Rows are points. The points of each table are mixes of a few directions, plus a little noise. Count the directions of each table, and those that both share. Where both have some left over, give the other angles between the two spaces (their principal angles), to ten degrees, smallest first.

First, 6 rows:
[[-61  21]
 [-24   6]
 [ 28 -12]
 [ 63 -21]
 [ 41 -13]
 [-47  18]]
Second, 7 rows:
[[ 51 -15]
 [-38  14]
 [ 49 -16]
 [ -1   0]
 [ 47 -18]
 [-39  13]
 [-72  23]]
Directions: first 1, second 1, shared 1

First:
[[ 47  23 -40  47]
 [ 25  12 -21  27]
 [ 19   8 -14  18]
 [ 20   9 -17  21]
 [-46 -24  38 -46]
 [-62 -33  52 -64]]
Second, 6 rows:
[[ 22 -15 -30  16]
 [-89   4  78   6]
 [-13   0   9   2]
 [ 38  -4 -34   1]
 [ -5  35  34 -44]
 [ 48 -21 -56  19]]
Directions: first 1, second 2, shared 0; angles 40

First, 7 rows:
[[  5  43 -71  15  38 -22]
 [-54 -10   3  18 -20  -7]
 [113   5 118  -8  13  37]
 [ -6 -24   3 -21 -14   8]
 [-20  16 -25  17   6 -11]
 [-23  15 -42  12   7 -15]
 [-14 -40  10 -31 -27  12]]
Second:
[[-14  49   7  80  21 -27]
 [ 12  18  13 -40  11  21]
 [ 61 -96 -18  -8 -34  -7]
 [ -2  -8  10 -57  -7  25]
 [-26  -7  13  66 -13 -24]
 [-31  44 -26 -42  20  12]]
Directions: first 3, second 4, shared 3

First:
[[-40  42  41  48  81 -21  87  66  63]
 [ 21 -22 -23 -27 -44  12 -49 -37 -36]
 [ -1   1   1   1   3  -1   2   3   2]
 [-30  31  30  37  60 -17  66  50  49]
 [ 20 -22 -21 -25 -42  11 -43 -33 -33]
 [  4  -5  -6  -6 -11   3 -10  -9  -8]
 [ 22 -25 -25 -30 -48  13 -52 -41 -39]]
Second:
[[-45  36   9  16 -61  -3  22 -16 -13]
 [ -9 -55  -1 -25 -20  69 -35 -15  13]
 [ 33  28  16  40  51 -56  39  11 -18]
 [-25 -21  24  50  51 -27  29  12  -2]
 [-89  20  -8  24   1 -63  20  29  17]
 [ 33 -15  32  23  -5  40  13 -27 -25]
 [ 37   7  34  20 -29  38  21 -35 -34]
 [-40 -19 -45 -35  31 -32 -35  39  45]
 [  1 -14 -50 -79 -19  26 -64  13  37]
 [104  34  -9 -35  -1  11 -12 -12 -21]]
Directions: first 1, second 4, shared 0; angles 40

First, 11 rows:
[[  0   0   1   0 -18  -6  11   9  -2  -2  -8 -13]
 [  9   1  -3  14 -37 -36  12 -25  13 -10   2 -27]
 [ 15   0  -4  23 -57 -56  21 -32  17 -13  -1 -44]
 [  9   2  -5   8  33  -3 -27 -41  19   0  27  21]
 [ 13   0  -6  15 -23 -36   0 -38  18 -10  12 -20]
 [  7   1  -4   5  20  -2 -19 -26  11  -1  16  10]
 [-35  -4  18 -44  17  77  29 121 -57  21 -52  19]
 [  2   1  -2  -2  41  15 -27 -19   5   2  19  27]
 [-33  -1  15 -41  41  82   9 106 -50  21 -39  35]
 [ -4   0   3  -1 -21  -2  18  22 -10  -1 -16 -12]
 [ 21   3 -10  24  10 -33 -26 -73  32  -9  35   2]]
Second (10 x 12):
[[-44  21 -14 -35 -18  -4  -5 -14  17 -14   7  16]
 [  4  15  34  33 -26  39 -21  45  84  29  21 -39]
 [ 21 -20   0 -26  -1  -5 -21  10 -52 -10  -1 -23]
 [-18 -24  23  10  -3  20   0  11 -36 -49  23  -3]
 [-69  -5 -41  21  21 -12  27 -33 -18 -27   1  34]
 [ 70 -32 -31   9  -2 -24  -6  -9  -8  45 -50  -3]
 [ 76   2   8   5  22 -31  43 -38  -9  21 -42  54]
 [  1  37  11 -45 -34   7 -29  16  56  25   7 -18]
 [-10  21  34  43  51  11  33   9 -12  -4  29  -4]
 [-31 -16 -25 -14 -10  -1 -20   3 -23 -15   4 -15]]
Directions: first 2, second 6, shared 0; angles 70, 70

First, 10 rows:
[[-43  48   9 -12   1 -26 -28 -12  -3 -21 -13  -4  13  28 -19  -6 -18  19]
 [ 37   0 -27  19  -7  14  -6   3  -5  24 -14 -25  16  -9  14 -26   9  -3]
 [  5   5 -21 -33 -37 -71  33  39 -15 -71   9  56  10 -20  12  75 -89 -14]
 [ -1 -30   9  -7 -45 -85   4  60  26   1  22  52 -27   0 -22 -30  -8 -20]
 [  5 -91  70 -38  66 121  81 -72  20  41  39  -7 -36 -48   2  43 108   2]
 [-14  50   6  -3   2  -2 -24  11  -8  -9 -28 -21  33   5   8   7  -7   2]
 [-20  26  -3  43 -12 -30 -56  45   9  12 -10  -3 -11  36  -8 -50  -4 -10]
 [ 35 -27 -61 -12  -9  -1  30 -72 -19  -9  15   0  -3  -2  -9  -7 -37  33]
 [ 19   5  -1 -11  11  36   7 -33  -3  25 -15 -35  25 -14   5 -14  33  12]
 [-24  15  18  54  31  45 -39  32  -2   6  -5 -14 -21  21  19   7  12 -22]]
Second, 8 rows:
[[ 60  -1 -11  80  20  14  28  25 -11   6  39 -24  -1  32 -19  17 -78  49]
 [-66  -7 -13 -63 -35  -8 -43 -19 -28 -19 -31  11   9 -43   9  -9  81 -67]
 [-76   7 -23 -21 -28  14   2   1 -60   1   0 -57  44 -23 -21  31  18 -12]
 [-37  13  17 -35   3   0  18  -7  14  18 -12 -15  16   0   0   9   8  12]
 [-87   7  11 -92 -24 -10 -17 -25   2   3 -41   3  17 -36  11  -4  78 -43]
 [ 78  -4  12  50  30  -3  14  11  37   3  18  24 -28  32   5 -13 -51  34]
 [ 94 -17   4  50  22 -10 -15   7  36 -15  12  56 -48  21  15 -32 -26   3]
 [ 36  -1   2  32  14   2  12   8  10   3  13   2  -9  18  -2   0 -33  22]]
Directions: first 6, second 3, shared 0; angles 30, 60, 80
